Each point is reached from the start by the listed moves, each made once or not at all, plus a little noise. Say if it took an odd or an even number of moves. Then give how often each move was made.

Moves:
(1): 0.041 0.011 -0.008 0.017 0.021 -0.048
(2): 0.002 0.063 -0.026 -0.025 -0.004 -0.005
(3): 0.012 -0.007 0.042 -0.023 0.006 -0.017
Start: -0.030 0.004 0.009 -0.006 -0.014 0.015
Points:
-0.031 0.003 0.008 -0.007 -0.011 0.014 => even (0, 0, 0)
0.028 0.072 0.017 -0.038 0.013 -0.054 => odd (1, 1, 1)
0.023 0.008 0.043 -0.012 0.012 -0.049 => even (1, 0, 1)

Moves:
(1): 0.026 -0.006 0.021 -0.001 -0.009 -0.011 0.002 -0.001 0.009 -0.005
(2): 0.012 0.030 0.011 0.005 -0.001 0.010 -0.001 0.006 0.000 -0.020
(3): 0.002 -0.004 0.061 -0.015 -0.016 0.004 -0.004 0.022 -0.022 0.020
(4): 0.006 -0.008 -0.016 0.031 -0.011 0.005 0.007 0.028 0.011 -0.005
(5): 0.002 -0.004 0.001 0.013 0.038 -0.014 0.009 -0.001 0.012 0.008
(6): 0.023 0.000 -0.010 0.003 0.008 0.035 -0.005 0.006 0.003 -0.011
(7): -0.003 -0.004 -0.009 0.002 0.000 0.017 0.033 -0.002 -0.009 -0.007
(8): 0.005 -0.017 -0.011 -0.037 -0.002 -0.012 0.011 0.045 0.017 -0.026
Start: 0.029 0.040 0.005 -0.001 -0.019 0.012 0.025 0.011 0.002 -0.009
Points:
0.078 0.032 0.001 -0.002 -0.040 0.022 0.077 0.086 0.026 -0.076 => odd (1, 1, 0, 1, 0, 0, 1, 1)
0.056 0.020 -0.003 0.023 -0.038 0.024 0.064 0.040 0.010 -0.033 => odd (1, 0, 0, 1, 0, 0, 1, 0)
0.070 0.043 -0.012 -0.016 0.020 0.047 0.071 0.062 0.023 -0.063 => odd (0, 1, 0, 0, 1, 1, 1, 1)

Moves:
(1): 0.022 -0.012 -0.007 -0.017 -0.006 -0.006 0.006 -0.005 0.000 -0.017
 -0.005 -0.012 0.003
(2): 0.026 0.047 0.001 0.019 0.028 -0.007 -0.011 -0.002 -0.003 0.007 0.004
 -0.025 -0.003
(3): 0.011 -0.027 0.026 0.008 0.026 0.001 0.000 -0.002 0.004 -0.014 0.021
 0.020 -0.001
(4): 0.038 -0.027 -0.016 0.024 0.001 0.028 0.001 -0.015 0.000 0.000 -0.029
 0.001 -0.014
(5): -0.006 -0.008 -0.025 -0.003 0.018 -0.011 -0.012 -0.001 -0.016 -0.005
 0.007 -0.013 0.002
(6): -0.003 0.009 0.007 -0.030 0.015 0.032 -0.007 0.016 -0.022 -0.001 0.011
 0.005 0.018
(7): -0.009 0.009 0.009 0.005 0.001 -0.006 0.032 0.004 -0.010 0.003 -0.013
 -0.005 0.010
(8): 0.014 0.005 -0.010 0.001 0.000 -0.004 0.005 0.040 -0.008 -0.022 -0.023
 -0.006 -0.028
(9): -0.005 0.012 -0.025 0.012 0.011 0.005 0.020 -0.002 0.037 0.017 0.019
 -0.006 -0.001
(10): 0.009 -0.003 -0.002 -0.001 0.011 -0.004 -0.001 0.014 -0.001 0.035 0.006
 -0.010 0.000
(11): 0.017 0.007 -0.005 0.003 -0.007 0.006 0.007 0.008 -0.039 -0.005 0.046
 0.011 -0.005
(12): 0.000 0.001 -0.027 -0.017 0.019 -0.022 -0.014 0.003 -0.004 0.002 -0.003
 0.034 0.024
Start: 0.020 -0.002 0.006 0.028 0.007 0.014 0.010 0.000 -0.009 -0.003 -0.007
 0.000 0.021
Points:
0.089 0.028 -0.029 0.057 0.077 -0.009 0.057 0.038 -0.044 -0.041 0.049
 -0.039 -0.001 => even (1, 1, 1, 0, 1, 0, 1, 1, 1, 0, 1, 0)
0.066 -0.015 0.009 -0.020 0.066 0.014 0.034 0.036 -0.082 0.000 0.056
 0.043 0.070 => odd (1, 0, 1, 0, 0, 1, 1, 0, 0, 1, 1, 1)
0.063 -0.026 -0.057 -0.017 0.099 0.007 0.009 0.064 -0.020 -0.010 0.028
 0.011 0.036 => even (1, 0, 1, 0, 1, 1, 0, 1, 1, 1, 0, 1)
0.102 0.001 -0.031 0.056 0.062 0.009 0.027 -0.005 -0.038 0.020 -0.036
 -0.065 0.018 => even (1, 1, 0, 1, 1, 0, 1, 0, 0, 1, 0, 0)
0.067 -0.048 -0.039 0.048 0.074 0.002 0.024 0.027 -0.041 -0.041 -0.049
 0.030 0.015 => even (0, 0, 1, 1, 1, 0, 1, 1, 0, 0, 0, 1)

Moves:
(1): 0.030 0.003 0.023 0.013 -0.001 0.009 -0.004 -0.003 0.003 -0.027 -0.013
 -0.002 0.000 -0.012 -0.010 -0.002 0.011 -0.006 -0.003 -0.009 0.000
 0.008 0.000 -0.012 -0.009
(2): -0.017 0.045 0.007 -0.001 -0.008 0.003 -0.001 0.009 -0.008 -0.002 0.000
 0.006 -0.022 0.001 -0.017 -0.004 -0.001 0.001 -0.003 -0.022 -0.005
 0.009 0.001 -0.004 -0.008
(3): -0.014 -0.019 0.033 0.005 0.003 0.011 0.013 0.008 0.001 0.000 -0.003
 -0.009 -0.003 0.003 0.002 -0.004 -0.023 0.003 -0.007 -0.021 0.002
 -0.011 0.003 -0.006 0.001
(4): -0.012 0.019 0.004 0.043 0.010 -0.009 -0.002 -0.016 -0.008 0.011 -0.014
 -0.004 0.007 0.017 0.015 -0.010 0.007 -0.001 -0.004 0.020 0.010 0.019
 0.009 -0.003 0.017
(5): 0.003 0.028 -0.004 -0.015 0.039 0.005 0.003 0.003 0.004 0.002 -0.011
 -0.009 0.005 0.013 0.012 0.011 -0.007 0.012 -0.018 -0.005 -0.005 0.002
 -0.001 -0.004 -0.002
(6): 0.012 0.003 -0.015 0.003 0.008 0.042 0.004 -0.003 -0.011 0.007 0.002
 0.006 0.006 0.003 -0.012 -0.001 -0.033 0.001 0.004 -0.008 0.004 0.010
 0.000 -0.010 0.005
(7): 0.005 -0.008 -0.016 0.004 0.006 -0.004 0.049 0.007 -0.012 0.005 0.002
 -0.008 -0.003 0.020 -0.014 -0.004 0.004 -0.004 -0.015 -0.002 -0.009
 0.000 -0.003 -0.012 -0.003
(8): 0.012 -0.004 0.001 0.029 0.004 -0.023 -0.021 0.047 -0.013 0.008 -0.014
 -0.001 -0.001 0.016 -0.015 0.009 -0.013 -0.014 -0.020 -0.012 0.020
 0.005 -0.015 0.001 -0.008
(9): -0.004 -0.003 -0.011 0.002 0.006 0.012 0.013 0.010 0.029 0.007 -0.007
 -0.001 0.005 -0.010 -0.004 -0.009 -0.006 0.007 -0.020 -0.004 -0.010
 0.004 -0.004 0.005 0.012
(10): 0.022 -0.003 0.004 0.005 -0.003 -0.012 0.002 -0.023 -0.003 0.034 0.023
 0.002 -0.031 0.007 -0.006 0.010 -0.005 0.014 -0.017 0.013 0.008 -0.002
 -0.015 -0.001 0.001
(11): 0.002 0.012 -0.003 0.006 0.014 -0.004 0.002 0.017 0.002 -0.010 0.027
 -0.021 -0.004 -0.010 0.016 0.001 0.001 -0.004 -0.001 0.023 0.002 -0.006
 -0.016 0.002 0.004
(12): -0.004 -0.018 0.009 0.015 0.023 0.014 0.011 0.006 0.004 0.004 0.006
 0.048 -0.019 0.000 0.009 0.000 0.001 0.003 0.021 0.000 -0.007 0.002
 -0.004 0.004 -0.009
(13): 0.003 0.004 0.011 0.000 -0.002 -0.003 0.017 0.001 0.008 0.012 0.015
 0.009 0.039 0.006 0.000 0.000 0.001 -0.004 0.002 -0.002 0.007 0.012
 0.002 0.004 -0.002
(14): 0.005 -0.006 0.004 -0.004 -0.012 0.002 0.010 -0.014 0.023 -0.005 -0.011
 -0.004 -0.014 0.056 -0.004 0.002 -0.005 -0.013 0.022 0.008 0.007 0.004
 -0.015 0.008 0.009
(15): 0.019 0.014 -0.002 -0.004 -0.022 0.011 0.011 0.031 0.009 -0.004 -0.004
 0.004 0.005 -0.017 0.037 0.018 0.001 0.001 0.005 0.002 -0.017 -0.022
 0.005 -0.010 0.001
(16): -0.008 0.004 -0.006 -0.005 0.011 0.005 0.003 -0.011 0.005 -0.020 0.008
 0.005 0.010 -0.010 -0.005 0.030 0.005 0.008 -0.015 0.002 0.018 0.002
 0.008 -0.002 0.023
(17): -0.006 -0.017 0.003 -0.003 0.002 0.022 -0.002 0.012 -0.005 0.002 0.009
 -0.010 0.015 0.003 0.016 0.000 0.052 0.005 -0.005 0.003 -0.021 0.010
 -0.014 -0.011 0.030
(18): -0.006 -0.011 -0.012 0.025 -0.005 -0.002 0.000 -0.005 -0.002 -0.007
 0.000 -0.003 -0.002 0.021 -0.015 0.002 0.011 0.049 0.010 -0.011 0.017
 0.018 0.021 0.012 -0.007
(19): 0.010 0.010 0.010 0.002 0.016 -0.017 -0.005 0.013 0.000 0.020 -0.005
 -0.024 0.000 -0.013 -0.004 0.016 0.005 -0.009 0.047 -0.002 0.003 0.008
 0.003 -0.014 0.012
(20): -0.026 -0.026 0.010 -0.011 -0.018 -0.006 0.006 0.004 -0.006 -0.015
 -0.004 0.003 0.000 -0.001 -0.021 0.008 -0.003 0.021 -0.003 0.046 -0.022
 0.003 -0.015 0.006 0.003
(21): -0.004 0.006 -0.003 -0.010 0.005 0.013 0.000 -0.004 0.001 0.002 -0.012
 0.007 -0.002 -0.013 0.004 -0.004 0.014 0.009 0.001 0.008 0.032 -0.001
 -0.010 -0.007 -0.002
(22): 0.012 -0.017 -0.001 -0.019 -0.007 -0.008 0.022 0.004 -0.012 0.003 -0.003
 -0.004 -0.005 0.010 0.034 -0.007 -0.002 -0.006 -0.006 -0.001 0.002
 0.059 0.000 -0.007 0.008
(23): 0.011 0.010 0.009 -0.017 0.011 0.030 0.001 0.014 0.009 0.015 -0.004
 0.000 -0.004 0.001 -0.015 0.003 0.004 -0.011 -0.011 0.011 0.000 -0.003
 0.055 0.005 -0.010
(24): 0.001 0.007 -0.001 0.001 -0.002 0.008 0.001 -0.015 -0.009 0.004 -0.006
 0.005 -0.002 -0.014 -0.002 0.016 0.003 -0.004 -0.001 0.004 0.003 -0.002
 -0.013 0.037 -0.007
Start: -0.010 -0.001 0.052 0.018 -0.001 0.008 0.029 -0.013 0.016 0.016 0.000
 0.005 -0.012 -0.024 -0.003 -0.018 0.039 -0.003 0.003 -0.020 -0.020
 0.000 0.003 0.016 -0.006
Points:
0.033 -0.017 0.049 0.055 0.001 0.094 0.095 -0.023 0.064 -0.016 0.004
 0.051 -0.060 -0.018 -0.013 0.045 0.038 0.079 0.011 0.059 0.021 0.016
 -0.058 0.047 0.023 => odd (1, 0, 0, 0, 0, 1, 0, 0, 1, 1, 1, 1, 0, 1, 1, 1, 0, 1, 0, 1, 1, 0, 0, 1)
0.068 -0.017 0.124 0.100 0.043 0.069 0.104 0.075 0.052 0.089 -0.049
 0.005 -0.060 0.030 0.008 0.004 0.086 -0.018 0.000 -0.010 0.002 0.024
 0.000 -0.038 0.035 => even (1, 0, 1, 1, 0, 0, 1, 1, 1, 1, 0, 1, 0, 1, 1, 0, 1, 0, 1, 0, 1, 0, 1, 0)
0.011 0.074 0.027 0.062 0.082 0.087 0.083 0.006 0.008 0.122 -0.021
 -0.036 -0.039 0.029 -0.039 -0.010 0.083 0.073 -0.032 -0.016 0.004 0.077
 0.043 -0.023 0.036 => even (0, 1, 0, 1, 1, 1, 1, 0, 1, 1, 0, 0, 0, 0, 0, 0, 1, 1, 1, 0, 1, 0, 1, 0)
-0.033 0.012 0.099 0.053 -0.002 0.052 0.068 -0.004 0.012 0.015 0.004
 0.010 0.059 -0.037 0.060 0.031 0.088 0.016 -0.023 -0.012 -0.016 0.014
 0.001 0.028 0.055 => odd (0, 0, 1, 1, 0, 0, 0, 0, 0, 0, 0, 0, 1, 0, 1, 1, 1, 0, 0, 0, 0, 0, 0, 1)
0.007 0.009 0.099 0.039 0.085 0.056 0.109 0.085 0.000 0.046 -0.060 0.003
 -0.041 -0.017 0.009 -0.004 0.076 -0.010 -0.025 -0.078 -0.010 0.087
 -0.051 -0.009 0.012 => odd (1, 1, 1, 0, 1, 0, 1, 1, 1, 0, 0, 1, 0, 0, 0, 0, 1, 0, 1, 0, 1, 1, 0, 1)
0.032 -0.052 0.057 0.065 -0.013 0.019 0.043 0.036 0.041 -0.005 -0.041
 -0.019 -0.015 0.062 -0.005 -0.025 0.086 0.020 -0.018 -0.051 -0.004
 0.111 -0.025 0.014 0.029 => odd (1, 0, 0, 0, 0, 0, 0, 1, 1, 0, 0, 0, 0, 1, 0, 0, 1, 1, 0, 0, 0, 1, 0, 0)
0.002 0.070 0.048 -0.045 0.070 0.132 0.081 0.006 0.039 0.055 -0.032
 -0.017 -0.019 0.004 -0.002 0.032 0.068 -0.003 -0.002 -0.029 0.012 0.100
 0.016 0.003 0.066 => even (0, 1, 0, 0, 1, 1, 0, 0, 1, 0, 0, 0, 0, 1, 0, 1, 1, 0, 1, 0, 1, 1, 1, 1)
-0.005 0.025 0.082 0.006 0.028 0.123 0.080 0.053 0.081 -0.020 -0.054
 0.045 -0.039 0.017 -0.013 0.005 0.113 0.070 0.001 0.004 -0.049 0.032
 0.020 0.008 -0.001 => even (1, 1, 0, 0, 1, 0, 0, 0, 1, 0, 0, 1, 0, 1, 1, 0, 1, 1, 0, 1, 1, 0, 1, 0)

Moves:
(1): 0.023 -0.029 -0.009 -0.029 -0.049 0.035 -0.025 -0.018 -0.005 -0.023
 0.013 -0.018 0.013 -0.008 -0.006 -0.008 -0.017 0.007 0.011 -0.041
 -0.006 -0.008 0.009 0.008 -0.004 0.027 -0.017
(2): -0.014 0.007 -0.002 0.011 -0.029 -0.018 0.001 0.020 -0.017 -0.016 -0.011
 0.006 -0.001 0.017 0.011 0.001 0.029 -0.009 0.011 0.018 -0.019 -0.001
 0.012 0.003 -0.002 -0.011 0.017
(3): 0.018 -0.024 -0.003 -0.003 0.012 -0.003 0.012 -0.012 0.010 -0.002 -0.020
 0.012 -0.002 -0.018 0.005 0.000 -0.021 -0.004 -0.012 -0.002 0.015
 -0.022 -0.003 -0.028 -0.008 -0.004 0.022
(4): 0.004 0.016 0.000 -0.026 -0.016 -0.009 -0.003 -0.013 0.011 -0.019 -0.021
 0.009 0.019 0.030 0.007 -0.006 0.022 -0.018 -0.005 0.018 -0.007 -0.004
 0.004 0.008 0.005 -0.022 0.000
(5): -0.002 -0.013 -0.010 0.000 -0.010 -0.002 0.003 0.011 0.010 0.013 0.016
 0.004 -0.020 0.017 0.013 -0.004 0.012 0.009 -0.008 -0.007 -0.001 -0.007
 -0.004 0.003 0.006 -0.012 -0.003
(6): 0.009 -0.012 -0.020 0.014 -0.019 -0.003 0.007 0.009 -0.018 -0.029 -0.017
 -0.005 -0.010 0.005 0.006 -0.027 -0.024 0.005 0.000 0.021 0.014 0.006
 0.003 -0.004 -0.011 0.000 0.004
(7): 0.010 -0.016 -0.009 0.008 0.009 -0.008 -0.004 -0.010 0.008 0.008 -0.016
 -0.004 -0.016 0.010 -0.007 -0.004 -0.002 -0.009 -0.016 0.006 0.009
 -0.020 0.003 0.000 -0.008 -0.009 -0.039
(8): -0.005 -0.008 0.009 -0.003 0.007 -0.004 -0.003 -0.011 0.002 -0.007 0.000
 0.024 0.000 0.018 0.000 0.022 -0.002 -0.004 0.015 0.028 0.002 0.014
 0.009 0.016 0.017 0.005 -0.032
(9): -0.005 0.001 -0.014 -0.009 -0.020 -0.021 0.010 0.016 -0.017 0.000 0.000
 0.006 -0.007 -0.006 -0.006 0.001 0.002 -0.006 -0.017 -0.002 -0.004
 0.007 -0.001 -0.008 -0.015 0.003 -0.014
(10): -0.015 -0.022 -0.012 -0.021 0.005 0.020 0.024 0.012 0.015 0.012 0.001
 0.000 0.019 0.004 0.018 0.016 -0.029 -0.027 0.000 0.005 0.008 -0.002
 0.005 0.002 -0.017 -0.013 -0.012
(11): -0.009 -0.001 0.009 0.009 0.010 -0.002 -0.006 -0.018 0.015 0.010 -0.014
 0.018 0.027 -0.002 0.012 -0.003 -0.004 -0.008 -0.007 0.012 -0.007
 -0.012 0.003 0.002 0.001 0.025 -0.007
(12): 0.004 -0.010 -0.002 -0.023 0.000 0.005 -0.010 0.007 -0.006 0.012 -0.001
 0.012 0.002 -0.011 0.013 -0.008 -0.015 0.000 0.004 -0.005 0.006 -0.003
 -0.010 0.008 -0.002 0.000 0.002
(13): 0.011 0.013 0.008 0.018 -0.005 0.001 -0.005 0.009 -0.027 -0.004 -0.015
 0.002 0.008 0.020 0.010 0.003 -0.004 0.025 -0.004 0.015 0.003 -0.004
 0.003 0.001 0.001 -0.004 -0.016
(14): 0.016 0.007 0.012 -0.018 0.005 -0.004 -0.002 0.015 0.005 -0.001 0.011
 0.013 0.011 -0.012 0.013 -0.006 -0.002 0.009 0.013 -0.005 -0.001 0.007
 -0.004 -0.031 0.005 -0.006 -0.023
(15): -0.031 0.003 0.002 0.010 -0.003 0.005 0.005 -0.010 0.010 0.003 0.004
 0.008 -0.003 -0.006 -0.009 0.019 -0.028 0.001 -0.005 0.015 -0.036 0.003
 0.005 -0.009 0.023 -0.015 0.003
(16): -0.014 0.009 0.000 -0.007 -0.017 -0.011 -0.011 -0.001 -0.009 0.028
 -0.002 0.017 -0.035 -0.004 0.005 0.008 0.021 -0.010 -0.009 -0.009 0.017
 0.007 0.031 0.011 0.027 -0.023 -0.019
(17): 0.011 -0.011 -0.021 -0.010 0.030 -0.009 0.013 -0.006 -0.015 0.012 -0.011
 0.031 -0.007 -0.008 -0.019 0.001 0.031 0.003 0.005 0.029 0.036 -0.020
 0.022 0.001 0.017 0.000 0.009
(18): -0.020 0.036 0.016 -0.018 -0.026 0.003 0.004 0.026 -0.030 -0.010 0.005
 -0.005 0.001 0.027 -0.019 -0.035 -0.036 0.009 0.040 0.000 0.027 0.001
 0.020 0.011 -0.004 0.009 -0.002
(19): 0.007 -0.008 0.003 -0.012 0.023 0.000 0.006 -0.013 0.011 -0.026 0.009
 -0.022 -0.030 -0.008 -0.018 -0.011 0.017 0.008 -0.010 -0.010 0.011
 -0.009 -0.009 0.006 0.019 -0.010 0.002
(20): -0.003 0.016 0.010 -0.012 0.025 -0.013 -0.009 0.035 0.000 0.001 0.001
 0.019 0.025 -0.012 0.000 -0.013 -0.031 -0.022 -0.012 -0.019 0.017 0.011
 0.012 -0.034 -0.028 -0.013 0.002
(21): 0.017 0.008 -0.011 0.008 0.006 -0.023 -0.012 0.006 0.022 -0.023 0.012
 0.001 -0.014 -0.012 0.020 -0.008 -0.001 0.014 0.005 -0.002 -0.011
 -0.016 0.004 0.011 0.008 0.002 0.003
(22): -0.002 -0.004 0.004 0.010 0.003 0.006 0.005 0.014 0.001 0.011 0.008
 -0.017 0.019 0.005 -0.012 0.004 0.010 0.011 -0.005 -0.021 0.005 0.008
 -0.009 0.015 0.016 0.017 0.010
(23): -0.018 0.002 0.023 -0.004 0.020 -0.006 0.027 -0.028 0.005 0.017 0.016
 -0.018 0.001 0.001 -0.006 -0.002 -0.028 -0.011 0.012 0.028 -0.040 0.033
 0.030 0.012 0.018 0.028 -0.012
(24): 0.021 -0.016 -0.004 -0.022 0.002 -0.027 0.003 -0.021 -0.012 0.019 0.013
 -0.004 0.004 -0.040 0.008 -0.006 0.007 0.028 -0.012 0.014 0.013 -0.015
 0.011 0.013 -0.025 -0.008 0.003
Start: 0.002 -0.002 0.000 -0.013 0.011 -0.011 0.005 0.005 0.010 -0.018 -0.006
 -0.037 -0.001 -0.009 -0.011 0.022 -0.006 0.019 0.023 0.006 -0.016
 -0.021 -0.010 0.007 0.002 -0.031 0.019
Points:
0.013 -0.035 0.014 -0.067 -0.050 -0.031 0.012 -0.045 0.023 -0.039 -0.024
 -0.030 -0.057 0.029 0.005 0.009 -0.008 0.017 0.000 0.032 -0.073 -0.050
 0.066 -0.009 0.083 -0.091 -0.065 => even (1, 1, 1, 1, 1, 0, 1, 0, 0, 0, 0, 0, 1, 1, 1, 1, 0, 0, 1, 0, 0, 0, 1, 0)
0.044 0.002 -0.048 -0.070 -0.002 -0.094 -0.001 0.038 0.003 -0.046 -0.043
 0.039 -0.015 0.000 0.021 -0.005 0.057 0.003 0.023 0.063 -0.007 -0.072
 0.019 -0.001 0.010 -0.073 -0.027 => even (0, 1, 0, 1, 0, 0, 1, 0, 1, 0, 0, 1, 0, 1, 0, 0, 1, 0, 0, 0, 1, 0, 0, 0)
-0.019 -0.044 -0.027 -0.095 -0.024 -0.067 -0.003 -0.013 0.016 -0.044
 -0.043 0.075 -0.022 0.002 -0.016 0.028 0.024 -0.036 -0.022 0.037 0.003
 -0.063 0.082 -0.013 0.058 -0.080 -0.019 => odd (1, 1, 1, 1, 1, 0, 0, 1, 1, 0, 1, 0, 0, 0, 1, 1, 1, 0, 1, 1, 0, 0, 0, 0)
-0.025 0.027 0.039 -0.150 0.036 -0.081 0.040 0.043 -0.051 0.064 -0.017
 0.067 0.087 0.001 0.014 -0.005 -0.064 -0.004 0.040 0.095 0.057 0.005
 0.114 0.036 0.018 -0.029 -0.095 => odd (0, 0, 0, 1, 0, 0, 0, 1, 1, 1, 1, 1, 1, 1, 0, 1, 1, 1, 0, 1, 0, 1, 1, 1)
0.040 -0.049 0.017 -0.046 0.002 -0.007 0.000 -0.020 0.024 -0.037 0.006
 -0.076 -0.011 0.014 -0.004 -0.056 -0.095 0.067 0.030 -0.019 -0.006
 -0.081 0.022 0.059 0.044 0.041 -0.037 => even (1, 0, 1, 0, 1, 0, 1, 0, 0, 0, 1, 1, 1, 0, 0, 0, 0, 1, 1, 0, 1, 1, 1, 0)
0.001 -0.059 -0.048 -0.091 -0.073 -0.006 0.035 0.022 0.033 -0.118 0.001
 -0.042 -0.015 0.039 -0.009 -0.013 -0.102 0.022 0.032 0.010 0.000 -0.053
 0.023 0.040 0.037 -0.043 -0.018 => odd (1, 0, 1, 1, 1, 1, 0, 1, 1, 1, 0, 0, 0, 0, 1, 0, 0, 1, 1, 0, 1, 1, 0, 0)
-0.022 -0.004 -0.001 -0.050 -0.027 -0.021 0.001 0.025 -0.014 -0.020
 -0.007 -0.020 -0.066 0.017 0.003 -0.056 -0.033 0.032 0.032 0.008 0.051
 -0.040 0.022 0.046 0.038 -0.040 -0.004 => odd (0, 0, 0, 0, 1, 1, 0, 0, 0, 0, 1, 1, 0, 0, 0, 1, 0, 1, 1, 0, 0, 0, 0, 0)
-0.044 -0.036 -0.008 -0.042 -0.002 -0.035 0.048 -0.032 0.009 -0.015
 -0.071 0.010 0.036 0.055 0.029 0.032 -0.117 -0.034 0.002 0.150 -0.067
 -0.006 0.043 0.036 0.014 -0.032 -0.105 => odd (0, 0, 0, 1, 0, 1, 1, 1, 1, 1, 1, 1, 1, 0, 1, 0, 0, 0, 0, 0, 0, 0, 1, 0)
0.051 -0.045 -0.010 -0.043 -0.003 -0.065 0.006 0.009 -0.005 -0.052 0.035
 -0.073 0.015 -0.047 0.012 -0.054 -0.068 0.074 -0.023 -0.007 -0.022
 -0.026 0.038 0.036 -0.012 0.027 -0.029 => even (1, 0, 0, 0, 1, 1, 0, 0, 1, 0, 1, 0, 1, 0, 0, 0, 0, 0, 1, 1, 1, 1, 1, 1)
0.027 -0.025 -0.002 -0.151 0.042 -0.082 0.074 0.009 0.003 0.002 0.005
 0.024 0.044 -0.032 0.014 -0.009 -0.069 0.024 0.063 0.092 0.032 -0.034
 0.068 0.037 0.015 -0.019 -0.030 => odd (0, 0, 1, 1, 0, 0, 0, 1, 1, 1, 0, 1, 0, 1, 0, 0, 1, 1, 0, 0, 1, 1, 1, 1)
